Each row is a point. Each copy is the shape, with its points in the same order, turned, moved and blurred by noise. Say if it was mirrored as well.
(in the rows, 128 means zero)

Shape, 6 rows:
[[159 165 171]
 [ 82 111 109]
 [145 133 129]
 [ 83 181  54]
 [101  75 131]
 [175 108 156]]
Copy 1, 6 rows:
[[188 107 162]
 [ 84 105 121]
 [143 133 129]
 [122  85  37]
 [ 70 129 157]
 [139 165 173]]
Copy 1 is: mirrored
Copy 2 (6 x 3):
[[121 168 170]
 [131 109  69]
 [150 138 133]
 [168 182  33]
 [130  74 104]
 [140 117 174]]
Copy 2 is: only turned
Copy 3:
[[140  92  90]
 [ 90 124 192]
 [120 133 119]
 [  7 109 135]
 [131 131 190]
 [157 152 126]]
Copy 3 is: mirrored

Shape:
[[165 158 134  61  84 122]
 [ 83 131 138 130 169 164]
 [ 96 116 130 154 141 174]
 [194 111 167 112 196  96]
 [134 134 107 167 183 164]
 [104 103  80 199 129 117]
 [198 112 120 185  97 103]
 [ 87 221 148 130  92 154]
 [188 150  81 150 145 143]]
Copy 1 (9 x 6):
[[130  71 191 100  96 114]
 [129 122 103 190 159  97]
 [129 163 118 193 134 109]
 [ 44 130 175 109 186 103]
 [140 191 126 149 183  88]
 [129 203 100 146 134 154]
 [ 95 211 188 104 103 142]
 [146 120  97 141  55  43]
 [141 180 170  95 138  94]]
Copy 1 is: mirrored
Copy 2, 9 rows:
[[170 142 186 165 175  70]
 [ 79 139 107 166  96  89]
 [ 70 158 119 147 115 123]
 [114  46 150 212 151 131]
 [ 78 142  86 183 127 145]
 [120 141  94 115 113 179]
 [144 130 177 142 154 205]
 [155 212 156 181  79  70]
 [134 150 104 189 177 150]]
Copy 2 is: only turned
Copy 3, 9 rows:
[[ 90 197 165 109 154 171]
 [111  92  85  96 127  95]
 [140 114  96  92 105  92]
 [137  88 126 105 146 228]
 [138 114  69 119  87 142]
 [186 125  97 173  96  93]
 [186 159 156 150  66 177]
 [ 47 143 147 126  99  78]
 [135 162  90 141  76 186]]
Copy 3 is: only turned

Shape, 11 rows:
[[158 125 101 142 173 153 127 113]
 [ 61 165  71 128 172 130 170 150]
 [ 89  96  72  65 103 139 174 124]
 [117 157 137  96 117 111 189 116]
 [151 176 160 174 169 106 112 139]
 [ 77 165  75 173 132 166 183 162]
 [ 79 121 112  90 172 191 121 130]
 [ 93 104 124 164 162 124 175 208]
 [102  90 130  78 112 132  93 119]
 [165 118 173  91  77  89 166 122]
 [158 109  89  70  79 160 135 206]]
Copy 1:
[[153 158 129  67 156  96 156 153]
 [135  95 128  41 130  63  99  73]
 [159 138 184  82 154 132 137  32]
 [ 91 124 161  86 147 146 103  98]
 [121 118  94  97 127 108 112 198]
 [124 145  82  64 143  61  89  63]
 [181  98 132  64 208  98 142  95]
 [176 140 126 103 138  70  43 112]
 [183 103 155 131 166 150 162  98]
 [111 154 172 140 139 197 105 126]
 [212 173 116  80 138 192 106  68]]
Copy 1 is: mirrored
Copy 2 (11 x 8):
[[124 122  60 154 142 144  79 113]
 [ 90 132 161 188 126 182  65  49]
 [146 162 153 162 164 196 159  83]
 [162 148 155 120 114 135 128  70]
 [104 122 108 121  93  84  56 113]
 [138 129 158 192 109 196  38  90]
 [107 140 127 129 203 188  71  82]
 [ 84  97 153 126  80 206  78 113]
 [109 159 140 114 193 149 136 137]
 [175 151 140  89  93 113 169 117]
 [125 228 106 115 111 215 125 145]]
Copy 2 is: mirrored
Copy 3, 11 rows:
[[102 101 122 141 148 186 117 109]
 [ 98 214 110 101 115 225 106 136]
 [158 173  58  59 142 147 106 114]
 [159 193 118 129 162 134 121 109]
 [ 89 130 155 196 142 163 148 135]
 [ 66 197 115  97 168 189  72 156]
 [160 126  91 106 116 217  72 158]
 [ 65 178  40 155 147 159 116 167]
 [173 103  80  98 114 139 130 152]
 [168 152 101 140 165  75 131 117]
 [107 135  80  94  99  79  41 135]]
Copy 3 is: mirrored
Copy 4 (11 x 8):
[[161 121  89 156 123 157 149 115]
 [ 82 121  80 179  86  99 195 155]
 [ 52  86  47 127 139 102 145 125]
 [ 82 154  78 106  81 116 128 129]
 [171 174 159 139  99 136 150 126]
 [ 79 174  87 208 115 107 188 112]
 [144 117  48 149 152  95 182 147]
 [ 75 164 125 138 136 146 224 143]
 [125  92  99  88 173  87 138 121]
 [ 76 163 109  46 127 139  87 108]
 [ 51 149  72 137 220 145 109 157]]
Copy 4 is: only turned
